Rows are points. The points of each table are mixes of a few directions, plus a little noise. Count the directions of each table, and those that both share. Where both have some left over, give the other angles between the two spaces (their principal angles), to ten degrees, smallest first.

First, 4 rows:
[[-1.6  1.4]
 [-5.2  4.1]
 [ 3.0 -2.5]
 [ 3.8 -2.7]]
Second, 7 rows:
[[-0.9  4.3]
 [-0.1  0.6]
 [ 0.0 -0.1]
 [ 0.8 -3.9]
 [ 0.9 -4.2]
 [-1.7  8.2]
 [ 1.0 -4.8]]
Directions: first 1, second 1, shared 0; angles 40

First, 8 rows:
[[-5.6  1.9  5.5  0.2]
 [ 0.9 -6.6 -3.1  3.1]
 [ 7.8  3.4 -5.4 -3.3]
 [-2.7 -1.3  1.8  1.3]
 [ 0.0  0.4  0.1 -0.2]
 [ 1.4 -3.7 -2.6  1.6]
 [-1.2 -0.4  0.9  0.4]
 [-0.6  6.3  2.9 -3.0]]
Second (8 x 4):
[[-3.5 -3.0  0.8  6.3]
 [ 2.5  2.8 -1.1 -1.9]
 [-0.9 -0.1 -0.4  4.3]
 [-2.2 -4.2  2.6 -5.6]
 [-4.3 -5.8  2.8 -1.0]
 [ 1.1  2.2 -1.4  3.1]
 [ 4.2  3.9 -1.1 -6.1]
 [ 3.0  4.1 -2.0  0.8]]
Directions: first 2, second 2, shared 1; angles 80

First:
[[ 1.8  0.5  1.6  0.9  4.5  0.6  4.4 -0.5]
 [ 1.9  0.1 -2.6 -3.7  0.2 -3.3 -5.8 -3.9]
 [-4.1 -0.3  3.2  5.3 -3.4  5.0  5.9  6.7]
 [ 2.8  0.2 -2.5 -3.8  2.0 -3.3 -4.4 -4.5]
 [ 2.8  0.9  1.6  0.3  5.7 -0.2  4.4 -1.8]
 [-0.9  0.0  0.9  1.4 -0.9  1.3  1.6  1.5]
 [-4.1 -1.2 -2.1 -0.4 -8.0  0.4 -6.0  2.5]]
Second:
[[ 0.0  0.1  1.1  1.5  0.5  1.0  2.6  0.9]
 [ 0.0  0.0 -0.6 -0.8 -0.1 -0.3 -1.0 -0.4]
 [-1.2 -1.6 -2.3 -0.3 -7.5 -2.2 -7.0 -0.4]
 [-1.4 -1.9 -3.3 -1.3 -8.8 -3.1 -9.5 -1.1]
 [ 1.5  1.8 -1.9 -5.9  6.7 -1.3 -2.0 -3.4]
 [ 0.5  0.8  4.0  4.2  4.6  3.5  9.7  2.8]
 [-0.3 -0.4  2.3  4.1 -1.0  1.9  4.5  2.4]
 [-1.2 -1.5  1.3  4.5 -5.6  0.9  1.2  2.6]
 [ 1.5  1.9  0.7 -2.5  8.1  0.8  3.8 -1.3]
 [ 0.7  0.9 -1.4 -3.5  3.1 -1.0 -2.1 -2.0]]
Directions: first 2, second 2, shared 1; angles 30

First, 9 rows:
[[ 0.5  0.4 -6.9 -0.9 -2.1 -3.5 -1.0  7.0 -1.2  2.9  0.9]
 [ 1.7 -3.4 -4.3 -1.2 -2.3 -2.1 -0.9  4.0  2.5  5.0  0.2]
 [-3.5 -2.1 -5.1  0.3 -1.1  1.2 -0.4  0.4  2.4  0.6  4.0]
 [-1.8  0.6 -4.3  0.1 -0.3 -0.2 -2.0  2.4 -0.9  0.2  3.6]
 [ 2.9  3.7 10.3  0.8  1.6  0.1  5.9 -5.5 -1.7 -5.2 -8.9]
 [-3.8 -4.9  0.6  0.0  3.0  6.2 -7.3 -5.2  2.8  2.1  9.9]
 [ 3.1  3.5  5.0 -0.1  1.2 -1.2  0.4 -0.2 -3.6 -1.9 -3.9]
 [ 1.0  1.1  2.7  0.2  0.0 -0.2  2.1 -1.4 -0.3 -1.4 -3.0]
 [ 0.0  1.0  2.2  0.6 -0.1 -0.1  3.1 -1.9  0.1 -2.5 -3.1]]
Second, 11 rows:
[[-3.5  8.8  0.4  4.4 -1.7  1.6  6.8  1.7  1.1 -7.9 -0.9]
 [-1.1 -1.9 -0.4 -1.0  1.9 -0.5 -2.8 -0.8 -2.0  0.8  1.8]
 [-4.6 -0.2 -7.1  0.9 -0.7 -2.3 -0.4  5.2  0.4  0.5  3.2]
 [ 4.2 -3.6  0.9 -2.2 -2.5  3.4  1.2 -6.4  3.0  1.6 -0.8]
 [-1.5  9.9 -2.7  3.9 -3.9 -1.7  8.5  6.3  0.5 -6.6 -3.7]
 [ 2.3 -4.0  2.3 -1.5  1.3 -0.3 -3.6 -0.8  0.5  4.2  0.2]
 [ 5.3  0.7  0.4 -2.7 -1.5 -2.3  2.0 -1.2 -3.5  0.0 -5.0]
 [-5.8 -3.1  0.6  1.0  4.4  1.7 -5.7 -1.6  0.1  0.7  6.6]
 [ 2.9 -0.2  5.7  1.1 -0.2  2.5  0.3 -1.7  3.7  1.2 -1.4]
 [ 4.4 -4.5  2.5 -2.5  0.8 -0.8 -3.4 -0.9  0.0  5.2 -1.4]
 [-2.2 -1.4 -2.4 -1.3  2.1 -1.7 -3.0  0.3 -3.6  0.4  2.0]]
Directions: first 4, second 5, shared 3; angles 40

First:
[[-2.7  4.7  1.7  0.3 -3.0 -1.1 -0.7 -3.6 -2.5  1.2  1.6  2.3 -1.7  1.3]
 [-2.2  4.0  2.7  2.5  0.7 -1.3 -0.3 -4.3  3.0  1.2  4.2  3.2 -3.9  0.5]
 [ 2.7 -7.3 -0.7  0.5  3.1  0.0  2.6  5.3  2.5 -3.4 -1.2 -2.1  2.6 -2.1]
 [-1.8  1.6  2.8  3.1  1.2 -1.7  1.2 -2.1  3.5 -0.3  4.1  3.2 -2.9 -0.2]
 [-0.4  6.4 -3.9 -5.5 -5.7  2.9 -4.6 -2.1 -8.6  4.4 -5.3 -3.3  1.4  2.9]
 [ 1.4 -8.2  0.5  0.6  0.8 -1.4  3.9  5.7  0.1 -4.7 -0.9 -0.9  3.7 -2.3]
 [-0.3  3.0  0.6  1.7  3.2  0.7 -1.6 -3.5  4.9  2.2  3.0  1.6 -3.6  0.2]
 [-3.2  1.4  2.4  0.9 -4.4 -2.7  2.0 -0.7 -3.9 -1.6  1.2  2.4  0.2  0.2]
 [ 6.0 -5.8 -6.3 -4.4  4.0  4.5 -2.3  5.5  0.6  0.7 -6.7 -6.9  4.3 -0.6]]
Second:
[[-2.8 -6.4 -0.1  1.8 -5.8 -6.6  9.6  2.5 -2.9 -2.6 -3.6  3.5  5.8  2.4]
 [-1.0 -1.5  0.9  1.6  2.4 -2.6  2.4  2.1  2.3 -4.0  1.4  0.8 -1.6  1.1]
 [-4.5 -0.7  1.5  1.6 -5.7 -5.8  7.2 -2.1 -3.5 -1.6 -3.0  5.6  3.9  0.2]
 [-1.0 -3.5  1.4  3.0  5.4 -3.4  3.4  4.7  4.8 -7.1  2.8  0.0 -3.7  2.4]
 [ 3.0  1.6 -1.9 -2.7 -1.4  4.8 -5.0 -1.5 -1.7  5.5 -0.8 -2.9  1.3 -1.2]
 [ 0.3 -1.8 -0.6 -0.5 -1.6 -0.5  1.1  0.6 -1.1  0.7 -1.1 -0.2  1.8  0.5]
 [ 1.7  4.4  0.5 -0.7  5.4  4.1 -6.2 -1.2  3.2  0.6  3.2 -2.5 -5.1 -1.4]
 [ 1.8  5.0 -0.6 -2.2  0.1  4.7 -6.4 -3.5 -0.9  4.8  0.3 -1.5 -1.3 -2.4]
 [ 2.6  3.0 -0.9 -2.0  1.2  4.8 -6.0 -1.6  0.3  4.1  0.7 -2.9 -1.5 -1.5]]
Directions: first 3, second 3, shared 0; angles 30, 30, 40

First, 9 rows:
[[-1.2  0.1 -3.5  1.5  2.5 -3.6  5.7 -1.1  3.1 -2.3 -3.0 -3.4 -1.3 -4.9
  -2.0 -3.2 -0.6 -3.4 -2.2 -1.1]
 [ 1.3 -0.1  3.0  0.6  0.2  2.1  1.8  4.3  1.6 -2.1 -0.5 -4.1 -0.6 -0.2
  -4.0 -4.0 -2.9  3.0  3.2  3.8]
 [-1.8  0.2 -4.4 -1.0 -0.7 -0.6 -5.1 -2.6 -1.5  3.6  1.5  4.2  3.2  3.1
   5.9  6.0  3.6 -2.0 -3.6 -4.3]
 [-2.3 -0.2 -6.6  0.5  2.5  3.1 -2.1  2.7 -0.9  2.4  4.3 -1.7  3.2  3.7
   6.0  3.2 -2.4  3.7  0.9 -4.1]
 [ 2.4  0.7  6.2 -2.7 -2.4 -0.6  2.5 -8.5 -9.9  0.8  4.2 10.0 -7.6 -2.3
   2.1  3.6 -0.1  0.8  2.7 -1.4]
 [-2.4  0.7 -5.4  1.0  2.2 -2.6  3.9  0.1  2.3 -0.7 -1.3 -3.6  0.2 -2.5
   0.5 -1.0 -0.2 -2.0 -1.8 -1.8]
 [-4.3  3.8 -4.8 -1.3 -2.0 -4.3  2.7  0.4  1.5  0.8 -2.3 -2.0  1.6 -0.8
   0.0  1.3  4.7 -3.0 -2.5  1.0]
 [ 3.7 -2.1  7.8  0.4 -2.5  4.2 -8.0  5.7  4.1 -0.6 -2.6 -1.3  3.9  4.6
  -5.2 -2.6  0.7  1.8  1.4  6.2]
 [ 4.9 -3.0  7.7  1.0  0.3  2.5 -1.5 -0.8 -0.4 -1.9 -0.3  1.9 -2.6 -0.7
  -3.5 -2.9 -2.7  1.1  2.1  1.8]]
Second:
[[-1.2  0.0 -6.5 -2.6 -0.7 -3.7 -0.9  0.2  1.5  4.0 -0.7 -0.3  5.9  1.8
   3.1  2.0  3.6 -2.9 -4.0  0.3]
 [ 4.3 -1.6  1.6 -6.2 -4.8 -3.3 -2.8  1.1 -0.6  5.4 -0.8  2.6  6.7  3.8
  -0.6  0.1  4.2 -1.5 -1.5  8.1]
 [-4.9  1.9 -2.7  2.9  1.0  4.3 -5.1 -0.4 -1.4 -0.2  2.7  1.8 -0.8  3.0
   4.9  5.8  0.5  2.0 -0.1 -7.2]
 [-2.8  2.8  3.9  3.1  0.5  4.0  1.5 -1.4 -3.5 -4.1  2.1  1.3 -7.8 -1.6
  -0.5  1.4 -2.4  3.4  4.1 -3.8]
 [ 1.2 -2.7  5.2  6.1  2.6  2.3 -4.7 -1.7  5.6 -5.1 -4.9  0.0 -2.5 -2.5
  -4.1 -2.4 -0.6 -3.6 -2.8 -3.9]
 [-1.6  2.4 -0.1 -1.2 -0.7  4.9  1.5  7.1 -2.7  0.4  4.7 -4.4  0.3  3.9
   0.4 -0.3 -3.7  8.3  6.9  3.4]
 [ 2.5  0.6  0.0 -6.1 -3.6 -3.7  3.7  1.3 -2.9  3.9  1.1  0.4  2.8  1.0
  -0.7 -1.0  1.5  0.9  1.5  7.6]
 [ 3.2 -4.0 -3.0  0.6  3.6 -1.0  1.3  0.9  3.3  0.6 -0.7 -3.0  3.1 -1.3
   0.2 -3.7 -3.3 -1.1 -1.5 -0.1]
 [ 5.4 -2.7  2.2 -3.0  0.2 -3.7  5.1 -5.8 -4.5  1.6  1.5  4.7 -2.7 -3.8
   0.3 -1.8 -1.9 -1.6  0.2  1.5]
 [-1.2 -1.2  1.9  6.1  3.8  3.8 -3.1 -2.8  1.7 -4.3 -0.8  1.0 -4.4 -2.0
   0.3  0.6 -2.3 -0.8 -0.9 -7.7]
 [-4.9  4.5 -2.5  0.3 -1.8 -3.8  3.5  1.5  3.4 -2.1 -4.3 -4.0 -0.5 -2.2
  -3.3 -0.8  4.3 -3.2 -1.9  1.6]]
Directions: first 5, second 6, shared 5

First (10 x 32):
[[ 4.0 -1.4  1.6  0.3 -2.1  3.1  0.1 -1.8  0.6  0.8 -0.8 -0.7 -2.2 -1.0
  -2.2 -3.0 -0.3 -0.2  3.2 -0.8  3.1 -4.4 -0.4 -0.5  0.5 -1.5 -2.9  3.5
   0.9 -0.6  0.8 -0.3]
 [-6.3  4.1 -0.2 -1.0  1.3 -2.6 -0.4  0.6 -4.0 -2.7  0.8 -0.6  2.8  2.6
   4.8  3.8 -1.5  5.7 -3.2 -1.0 -2.6  0.2  1.9  2.0  1.0  3.0  3.0 -3.7
   0.8 -1.6 -0.8  1.4]
 [-1.9 -0.5 -1.5  0.5 -0.1 -1.4  0.8  1.1  1.9  1.2  1.9  1.5  0.4 -2.2
  -1.3  0.0  1.0 -2.9  0.3  1.4 -1.9  3.0  0.1 -0.1 -0.3  1.8  0.9 -2.5
  -2.4  0.6 -1.9  0.3]
 [-3.7 -0.6  0.3  0.5  5.5  1.8  8.4  2.4 -1.2  1.4  9.5  9.9  1.8  0.6
  -9.6 -5.1 -1.1 -8.9 -2.2  8.0 -9.9  8.0 -8.0  1.0 -4.4  0.5  1.6 -1.5
  -9.4  9.7 -1.8 -5.8]
 [ 0.9 -1.9 -2.1  0.6  2.3 -2.4 -0.8  2.0  2.5  1.5 -1.1  0.3  0.4 -0.4
   0.3  1.5  2.1 -4.6 -2.2  1.0 -0.9  6.4 -0.7 -1.4 -1.5 -2.0  1.7 -1.3
  -1.1  2.3  0.3 -0.4]
 [ 2.9 -3.0 -1.4  2.1 -8.9  1.0 -1.5 -1.7  7.4  4.0 -0.1 -1.8 -3.4 -9.4
  -3.5 -3.1  2.8 -3.0  9.9 -2.1  5.5 -6.1  4.7 -1.0  3.0  4.0 -4.0  0.1
   0.0 -6.4 -4.1  4.5]
 [ 2.0  1.0  4.0 -0.7 -1.9  5.2  2.0 -2.8 -3.2 -1.2  1.4  0.7 -1.7  1.4
  -3.0 -4.5 -2.7  3.6  2.8 -0.3  1.4 -8.0 -1.2  1.1  0.6 -0.1 -2.8  4.2
   0.6 -0.5  0.8 -1.4]
 [ 2.6 -1.5 -1.4 -0.6  4.8 -2.8 -3.2  1.9  0.3 -0.6 -5.3 -2.3  0.7  3.8
   4.4  4.5  1.2 -1.5 -5.7 -0.7  0.6  6.7 -1.0 -2.2 -1.7 -5.5  2.2  0.2
   2.2  2.6  3.8 -1.1]
 [ 4.3 -0.9  1.1 -0.3 -1.0  1.4 -2.4 -1.3  0.0 -0.3 -3.6 -3.1 -1.6  0.8
   1.3  0.1  0.0  2.0  0.8 -2.2  4.2 -3.3  0.7 -0.9  0.3 -2.8 -1.7  3.0
   3.1 -1.3  2.4  0.2]
 [-4.9  4.9  0.0 -1.4  0.3 -2.7 -3.4 -0.4 -4.5 -4.0 -2.9 -3.9  2.1  3.9
   8.5  5.6 -1.6  9.8 -3.3 -4.0  1.0 -2.8  4.1  1.9  2.3  2.2  2.4 -2.6
   4.8 -4.5  1.0  3.0]]
Second:
[[ -5.1   0.9  -0.2  -5.4  -1.1   4.7   4.4  -3.6  -3.6  -2.2   0.2   1.0
    3.6  -1.0   0.1   5.0   1.5   4.8  -0.3   1.8  -0.7  -4.9   1.4   2.0
    2.1   1.8   0.5  -0.3   1.4  -0.2  -3.8   1.2]
 [ -3.2   2.4   3.5   2.1  -1.0  -1.7   1.5   2.3  -0.7   2.5   2.7  -0.4
   -0.2  -3.1   0.9  -3.3  -5.2   4.5  -0.4  -2.0   1.2   0.5  -3.0   1.1
   -3.2  -2.4   0.4   0.7  -0.3  -3.3   1.7   1.7]
 [ -2.5  -1.0   0.0  -3.0  -0.8   3.0   2.4  -0.8  -2.4   0.7  -1.0   0.3
    3.6  -2.4  -1.8   1.9   1.1   2.4  -0.9   0.3  -0.3  -1.4  -1.2   0.3
    2.0  -0.3   1.5   1.8   1.4   0.1  -1.4   1.4]
 [  9.5   2.4  -0.2  11.7   2.7 -10.4  -9.1   3.9   9.2  -0.9   2.7  -1.8
  -11.9   7.2   5.1  -7.7  -3.8  -8.9   2.7  -1.9   0.9   6.5   2.7  -1.7
   -6.6  -0.4  -4.4  -4.9  -4.8   0.2   5.5  -4.6]
 [  3.4  -1.3   0.1   3.1   0.4  -2.8  -2.8   2.8   2.1   2.0  -0.6  -0.5
   -1.7   0.1  -0.9  -3.2  -0.8  -3.1   0.0  -1.3   0.4   3.5  -1.6  -1.7
   -0.8  -1.5   0.1   1.0  -0.6   0.1   2.6  -0.5]
 [  0.9   0.0  -3.5  -3.3   1.0   2.5  -0.1  -4.9  -0.1  -5.1  -1.0   0.5
   -0.6   4.6   1.6   5.5   4.8  -2.0   1.1   3.2  -1.5  -3.3   5.5   0.8
    2.3   4.1  -1.8  -2.9   0.0   3.0  -3.7  -2.3]
 [ -4.2   4.7   2.6   0.8  -0.4  -0.9   2.1  -1.1  -0.7  -1.5   4.0  -0.2
   -1.9   0.0   3.6  -0.4  -4.4   4.9   0.7   0.0   0.5  -2.8   1.3   2.4
   -3.5   0.3  -1.2  -2.8  -0.7  -2.8  -0.5   0.6]
 [  6.9  -3.1  -4.1   1.0   1.7  -0.8  -4.5  -0.5   3.0  -1.7  -3.1   0.0
   -2.1   4.4  -0.9   1.1   5.1  -7.9   0.9   1.2  -0.8   2.3   2.7  -2.3
    2.4   1.9  -1.2  -0.6  -0.8   3.8   0.1  -2.9]
 [ -5.9  -2.3  -1.5  -9.6  -1.7   8.4   6.3  -4.2  -6.5  -0.9  -2.8   1.5
    8.4  -3.5  -3.6   7.5   5.2   4.9  -1.7   2.4  -1.1  -5.3  -0.1   1.2
    6.1   1.8   2.8   2.9   3.3   1.1  -5.2   2.3]
 [ -5.3   1.2   2.9  -1.5  -1.6   1.4   3.9   0.9  -3.1   2.4   1.5   0.3
    3.0  -4.4  -0.8  -0.8  -3.3   6.1  -1.1  -1.2   0.6  -1.3  -3.1   1.0
   -0.8  -1.9   1.7   2.0   1.2  -2.8  -0.1   2.7]
 [  5.5  -4.0   0.2   4.1   0.3  -3.3  -4.1   5.4   2.7   5.0  -2.5  -0.7
   -0.3  -1.7  -3.7  -5.4  -0.2  -5.4  -0.7  -2.6   0.9   6.5  -4.5  -3.5
    0.2  -3.3   1.5   3.6  -0.3   0.4   4.3   0.1]]
Directions: first 4, second 3, shared 0; angles 30, 80, 90
